Each point is reached from the start by the listed moves, each made 0, 1 or 2 times, or once backwards (-1), plus a little noise. Is the number of moves made odd or even? Then give how often each move was made.
In the rows, zero is written as 128.

Moves:
(1): [161 140 122 126 126 133]
(2): [115 167 124 117 136 126]
(3): [129 115 173 106 164 129]
Start: [126 136 132 117  96 141]
Points:
[106  98  93 155  54 141] => odd (-1, -1, -1)
[128 124 176  98 131 143] => odd (0, 0, 1)
[ 98 202 168  71 149 138] => odd (0, 2, 1)
[164 249  66 115  73 144] => odd (2, 2, -1)
[181 182 161  80 136 148] => even (2, 1, 1)

Moves:
(1): [162 151 111 111 163 130 112]
(2): [101 161 139  98 152 122 133]
(3): [151 126 180 132 122 147 127]
(4): [129 141 126 150 128 146 131]
Start: [111 132 109 106 149  99 114]
Points:
[ 52 136  71 165 119 115 137] => even (-1, 0, -1, 2)
[ 35 210  75  64 200  84 128] => even (0, 2, -1, 1)
[184 172   9 138 201 123  80] => even (2, -1, -1, 2)

Moves:
(1): [153 115 111 144 123 113 128 126 114 114 123]
(2): [123 134 114 136 120 113 128 105 135 142 149]
(3): [142 161 131 149 130 125 121 123 114 117 124]
(4): [110 130 132 146 138 110 126  84  97 137 133]
(5): [105 145 166 133 156 118 101 130 143 173 117]
(6): [139 118 121 136 154 152 114 130 115 110 122]
(7): [123 157 122 143 129 118 149 154 112 132 137]
(8): [132 136 111 158 115 123  73 155 120 124  74]
Start: [111 124 131 128 127 134 132 136 132 117 142]
Points:
[103 163 103 217 167  90 159 101   7 115 157] => even (1, 0, 0, 2, 0, 1, 2, 0)
[139 105 114 164 173 193  52 190  90  65  56] => even (0, -1, 0, 0, 0, 2, 0, 1)
[ 57 191 161 203 171  44  95  74 115 232 168] => odd (1, 2, 0, 1, 2, 0, 1, 0)
[ 67 170  97 200  85  97  82 150  46 104  53] => odd (-1, -1, 0, 2, -1, -1, 1, 2)
[127  56  84 210 177 104   7  56  94 137  99] => odd (2, 2, -1, 1, 1, 2, -1, 1)

Moves:
(1): [149 140 117 137 129 124 131 141 127 135]
(2): [124 149 135 126 121 123 138 135 125 123]
(3): [149 140 142 128 136 135 120 120 133 108]
(4): [123 132 139 155 135 130 107 112 118 131]
(5): [147 122 126 125 150 113 110 139 117 138]
(6): [122 127 109 137 143 127 131 118 124 115]
(7): [111 112 139 147 151 132 125 154 146 114]
(8): [125 133 109 113 129 133 108 131 122 136]
(9): [120 137 128 142 133 123 132 114 150 155]
Start: [126 131 123 127 128 121 122 127 139 136]
Points:
[ 82 128 175 202 183  81  61 127 157 223] => odd (-1, 1, -1, 2, 2, -1, 1, 0, 2)
[191 146 125 121 224 119  36 224 124  80] => odd (1, 1, 2, 0, 2, 0, 2, 2, -1)
[145 196  17  89 107  98 137 141 130 209] => even (2, 1, -1, -1, 0, 1, -1, 2, 1)
[163 181 101  83 110 143 160  92 119  42] => odd (0, 1, 2, -1, -1, 2, -1, 0, -1)
[118 104  76 116 174 164  98 192 165  66] => odd (1, -1, 1, -1, -1, 1, 2, 2, -1)
[129 146 201 249 235 114  78 122 177  86] => odd (0, 1, 2, 2, 1, 1, 2, -1, 1)
[ 53 118 116 131 135 129 184 212 160  69] => odd (0, 2, -1, -1, -1, 1, 2, 0, -1)

Moves:
(1): [139 110 106 113 122 150 150 103 105 156 138 135 142]
(2): [138 119 120 118 140 147 132 131 131 116 119 117 134]
(3): [133 118 125 130 146 144 124 140 109 140 119 124 129]
(4): [146 120 141 101 140 126 129 139 116 148 113 128  98]
(5): [133 116 126 148 125 119 138 122 126 119 142 154  93]
(6): [ 90 109 134 128 128 139 138 128 173 144 104 115 152]
(7): [143 106 132 142 100 129 128 107 141 147  94 100 140]
(8): [128 117 136 125 122 124 143 153 114 138 119 108 116]
(9): [122 142 144 126 119 129 141 123 127 118 101 122 109]
(10): [134 136 138 137 128 120 142 125 136 134 127 128 134]
(11): [145 136 134 130 104 134 123 148 110 136 140 140 123]
(12): [132 110 135 135 121 118 131 124 123 121 119 137 134]
Start: [136 137 126 128 132 138 133 130 132 130 125 136 131]
Points:
[  7 201 143 133 141 176  88 180 217 116 108 126 188] => odd (-1, -1, 1, -1, -1, 2, -1, -1, 1, -1, 1, -1)
[226  50 131  60 156 173 168 117  26 179  22  84  53] => even (1, 1, 1, 2, 0, -1, 1, 1, 1, -1, -1, 1)
[114  73 175  46 110 146 136 235 139 195 101 139 144] => even (0, 0, -1, 2, -1, 2, -1, 1, -1, -1, 2, 2)
